Each row is a point. The points of each table are mixes of a few directions, plus a little noise. How many directions does each table use, and how many do they share? Where both have some left over, give the other angles between the two spaces (their principal angles), to ten degrees, smallest first.
In the rows, zero is written as 128.

First (4 x 2)
[[118 123]
 [177 155]
 [129 128]
 [ 88 106]]
Second (7 x 2)
[[174 154]
 [100 112]
 [ 87 105]
 [ 95 110]
 [165 148]
 [146 137]
 [130 130]]
Directions: first 1, second 1, shared 1

First (6 x 4)
[[113 108 112 113]
 [151 191 169  75]
 [134 117 101 168]
 [125 116 137 152]
 [100  96 139 113]
 [144 142 109 146]]
Second (5 x 4)
[[108 108 150 114]
 [122 121  98 109]
 [136 148 178 138]
 [164 177  97 122]
 [109  85 117 157]]
Directions: first 3, second 3, shared 3

First (9 x 9)
[[104 120 133 171 105 171  96 129 150]
 [118 129 141 129  96 120 153 123 127]
 [158 115  99  93  97 102 140 146 104]
 [141  98 137  98 104 133 161 160 135]
 [139 136 108 122 133 112 117 123 114]
 [113 139 136 154 170 149 100 115 143]
 [145 122 128  92 107 100 166 137 114]
 [147 109 125  97 129 122 147 151 125]
 [ 85 184 144 196 211 143  72  67 142]]
Second (8 x 9)
[[102 152 157 158 107 109  98 184  36]
 [119 135 138 137 120 122 118 146  98]
 [136 121 120 119 136 134 138 110 158]
 [129 127 127 127 129 128 129 126 130]
 [107 147 150 150 111 113 105 172  56]
 [137 119 118 118 136 135 139 108 162]
 [141 117 114 113 139 137 142 101 174]
 [152 107 102 101 148 145 155  78 212]]
Directions: first 4, second 1, shared 0; angles 70

First (11 x 12)
[[131 124 156 141 152 103 115 155  55 169 115 127]
 [111 126 114 130 147 148 112 103 159  72 124 148]
 [115 114 124 139 144 117 113 132 116 123 134 140]
 [124 135 144 126 136 132 127 145  69 120 101 106]
 [138 124 123 141 133 119 120 111 162 136 156 147]
 [141 150 140 107 102 147 154 139 103 129 100  89]
 [106 124  97  93  94 151 153 120 206 110 116 137]
 [118 123 144 116 115 113 141 179  41 162  99  91]
 [144 155 146 103 116 149 149 125 138 147  90 123]
 [117 117 114 136 150 128 109 100 190 115 143 176]
 [162 116 106 177 119 102 114  98 169 124 230 125]]
Second (8 x 12)
[[176 183 177 147 152 165 121 112  25  70  98  62]
 [109 106 109 121 119 114 131 134 169 151 140 154]
 [104 102 104 119 117 111 131 135 177 156 142 160]
 [148 151 148 136 138 143 125 122  85 103 115 100]
 [102  99 103 118 115 109 132 137 183 160 144 164]
 [124 125 125 127 127 126 129 129 134 131 130 132]
 [150 153 151 137 139 144 125 121  81 102 114  98]
 [109 106 108 120 119 112 131 135 170 152 140 155]]
Directions: first 5, second 1, shared 1
